Rows are points. A path goes straight from each point to the next, and from the last back to the first. The post is the endless flat space through its rows: a point in 2 columns, a line in 3, a plane in 4, and so on, so that a path can go around it. Count how often the path circles the post. Going back the other way cancels.

Post (1 x 2):
[[-9  2]]
Path (23 x 2):
[[-43  23]
 [-24  59]
 [ 27  27]
 [ -6  22]
 [-12  47]
 [ 24  33]
 [ 47   2]
 [ 27 -53]
 [-18 -23]
 [-63   9]
 [-22  16]
 [ -2  32]
 [-63  53]
 [-42 -17]
 [-27 -51]
 [ 11 -29]
 [-26 -26]
 [-73  -9]
 [-61  41]
 [  7  73]
 [-43  65]
 [-74 -21]
 [-75 -19]]
Times around: 1

Post (5 x 6):
[[-30  17 -57  46  -7  59]
 [-38   2 -30  61  36  12]
 [-10  11 118 -25 -35 -47]
 [-16  28 -68 -34 -59 -39]
 [ -7  12 -86   8  40  47]]
Path (21 x 6):
[[ -16   20  -11  -13   34   71]
 [ -17   40   29   12  -21   60]
 [  13   28    7   11   38   10]
 [  21    4   17  -34  -10  -37]
 [ -18  -33   -9   39  -20   38]
 [ -43    3   29   21  -33   41]
 [ -71   29  -22  -12   -7   45]
 [ -56   66  -81   26  -18  -39]
 [ -27   72  -42   45  -19   41]
 [ -28   37   21   14    5   23]
 [ -20   59  -29   39   -7  -42]
 [  22   17  -46   24   -1  -22]
 [ -13    5  -66   49  -59   55]
 [ -18   -3  -36   -7    1    4]
 [ -55   10    8    4  -52   36]
 [ -74   26  -99   68   26   16]
 [  -3   76  -39  -19  -67   -1]
 [  -8   26  -47  108   12  -21]
 [  23   -8  -45   31   10   30]
 [ -23  -47 -105    5   -6   23]
 [ -16   -2   -4  -54  -13   59]]
Times around: 3

Post (11 x 12):
[[  22   -2   54  -49  -58    0  -24   -2  -42   39   19   -8]
 [  21  -33   73   35  -12   -2  -39    6   -3  -77   38    3]
 [ -33  -17  -11    2   -8   -4  -32  -32   -1  -50  110  -37]
 [ -33  -39   33   54   36  -46   23    4  -29  -13  -15  -11]
 [  16   12  -43    2  -30  -36  -62   -4  -54   58  -43    3]
 [ -18  -22   19  -58  -57  -31   -1  -49   31  -12  -62    5]
 [ -20    0  -39  -23   22   37   35  -14   24   -8   73   18]
 [  32    0   31   15  -15  -11  -36   -3  -24  -13   11  -62]
 [  -7   21  -28    2   -5   -2  -14 -107  -31  -23  -20   -5]
 [ -62   37  -33 -121   24   -8   39   50 -107  -57   12  -12]
 [  -8   29    6   70  -47  -69   31   37   -7   22  -14   20]]
Path (23 x 12):
[[ -39  -10  -15  -58   31  -93  -15  -30   -7  -52    3  -66]
 [ -36   76  -49  -18    3  -51  -46  -31  -64  -39   -5  -85]
 [ -94   35   21  -22  -55  -40  -25   60  -77  -11   24  -28]
 [ -29   27   16  -13   40   -3   60  -12  -32  -41  -24   44]
 [  12   44   35    7   -4  -20   93  -19  -24   -2   23  -27]
 [  70  -38   21  -65  -40   34   68  -18   42   23   43   37]
 [ -48  -63   49   18  -59  -39   -6   -7  -31  -15   60   17]
 [   4   40   16   19  -48  -38  -21   28  -57   38  -31  -25]
 [ -16   25   28  -15   -1    9  -23  -26  -21  -37   30   29]
 [  26  106  -82  -13  -44  -71  -43   19  -77  -50    2  -15]
 [  62  -30   38  -69  -21   33   25  -34   37  -11  -23  -49]
 [  44  -18   80   27  -31   17   35  -52    1  -17  -18   29]
 [  -4    5    0  -30  -77  -65  -38  -48  -19    7   22   -6]
 [  -7   50   20   33  -44  -75   -8   -5  -24   47    7   42]
 [ -24    5   33   -7  -61  -47  -27   28  -25    3  -12   11]
 [ -39  -52   46  -61  -26   21  -33   -9  -44  -37   25  -28]
 [  45  -31   32   36  -53  -52  -41   -5  -59   -8  -48  -51]
 [ -24  -61   -4  -26    8  -48   -2   39  -31   40   54  -33]
 [  39   42    4   34   22  -28    5   14   -7   36   11   18]
 [  17   47   29   42  -56  -36  -62    8  -18  -27    6  -28]
 [ -53    6   13  -21  -15   36  -28  -53  -53  -37    1  -65]
 [  17  -82   31   -1    8   11    6  -54  -62  -31    4  -58]
 [  -4 -115   -5   29   -3  -66   22  -23   68   75   21   26]]
Times around: 1

Post (17 x 18):
[[   4  -33   53  -21  -40  -26   -8    6  -11  -26  -14  -26   -5   -1
   -16    2  -37   13]
 [   2    5  -13  -15  -29    9  -29  -13    7   -6  -23   19   -2   23
   -19   21   25   18]
 [ -35   27   21  -15   16  -40  -22  -51  -18   33    2  -10    5  -65
   -32   -7   -9  -29]
 [ -30    6   22    7   -6  -32    1   -4   -2  -17   -5   -2  -35   44
     4   19   23   25]
 [  23  -30  -32   -9  -15  -36  -21   -3   15   23    2   32  -41   21
    -2    0   30   23]
 [ -22    3   31  -14    6   18  -18   16   23    3   -1   21  -15   17
   -27    8    7  -26]
 [  36   14   20   -3   -3    2    5  -32  -13  -11  -16   33  -22   20
   -24  -14   10   16]
 [ -22    8   -7   -9   18   22  -29   21  -27   -1  -37  -19  -45   -5
   -36   14    3   17]
 [  26  -14   -2  -36    0  -27   39  -25    9  -27  -18   -3    3   24
    -3   -4    2    8]
 [  -7   17  -25   -8  -25    4   11  -48   36  -35   -2  -17  -41   49
     6  -16  -10  -18]
 [  11    3   24  -28   -1  -26  -20  -12   17  -10  -20   -7  -21   -5
    38    3   23    2]
 [   3   -3    4   29   -7   31   27  -34  -14   51  -11   -6   -1    7
    -3  -24  -12   26]
 [  27   -1   24   20   24   -8   -4  -13  -39   17   -8  -17   27   16
    12  -10  -24    2]
 [  -8  -34   19   -3    4   33  -21  -27  -18    0    8    5  -17   -4
   -12    0   37  -26]
 [ -17   -9   23   -9   -2    5  -11   -7   10  -24    9  -13    3   21
   -15  -40    6   16]
 [  -2   24   -5   -9  -19    3   27   -2  -15    6   -4  -13  -16   34
     2  -42   23  -35]
 [ -18   34  -55   99  -38   31   47  -27   53  -35  -15   27   -3 -121
   -74  -28   25   34]]
Path (24 x 18):
[[ 25   6  14 -19 -22  11 -17 -19  41 -10  -7  27  36  28 -34 -20 -15 -18]
 [ 17  17  50 -11  25  13  10 -28   7 -49 -28  13 -39  16 -29  51  14  10]
 [ 20  -6  24  -5  -5  -4 -53  15   0   6 -13   5 -34 -14 -36  21  31  27]
 [ 36 -14 -15  10 -18  42  -7 -36 -16   7  -1  20 -51  67  22  -4  47  30]
 [ -9 -28   9 -31 -12  12 -33 -16 -34  -7   0   2   3   8   2  21  -4  24]
 [ 23  27  -4 -31  11   7  -6  -2 -36  10 -75  19 -20  23 -27 -11 -20  15]
 [ -4  51  37 -22  30 -15  51 -23 -13 -40 -18  18  13   2   9 -13  10 -45]
 [-37 -16 -20 -17 -11  22   3 -24  10  26 -31   2 -17 -10 -21   2   8  66]
 [ -3 -10  18  17  -8 -15   0  14  29   4 -10   4   9  26   9 -52   0   7]
 [  1 -15 -21 -27   6 -16 -16 -33   1 -12 -20   8 -43  -1  17  -2 -14 -16]
 [  4   2  -3  23  -3  11  11   6  -2  13  15   3 -14 -30  20 -14  18  35]
 [-19  38  52  16   8  18   5  11  12  30  12  14   2 -16  12 -45  34  10]
 [-19 -11   1  17  -7 -39 -14 -15  24  10  34  29 -12   2 -24 -24 -11  23]
 [  0  46  25   9  -9 -50  11  17   4 -23  17 -29   4  17   7 -37 -20  35]
 [ 23 -13   3 -33  20  62 -30 -10 -30  -2 -20 -14  -8  26 -33 -23  32   4]
 [ 17   0  29  -6   4  24  -3  18 -14  -6 -23 -13   6  43  33  25  41   6]
 [ -3 -16  -8 -25 -16  13 -12  17  19   8  29  34  -5  32 -22 -28  38  39]
 [-27  -6  44   2 -21  19  -7   2  -7 -45 -10  20 -14   1 -42 -10  17  17]
 [-10 -22  36  -2   0  10 -56   6  17 -12 -20  34  -6  -1 -31  32   6   0]
 [ -8  -2  11 -18  -7  14 -17  -3  40 -12 -16  -1 -20  24 -20 -11  10  19]
 [  6  43 -13 -32 -28  32  12  11  50  -9  -7 -21 -35  24  27   2  40 -60]
 [-18  33 -27   3  10 -51   3   1  -7 -28  11   3 -25 -12 -30  17   8  37]
 [-32 -21  -1  -6 -33 -25 -24 -25 -12   3 -13  16 -16  -7 -32  19 -23  44]
 [  9 -37  55   3 -26  -7   4 -20 -44  17  -5  14 -40  15   4 -66  32 -26]]
Times around: 2
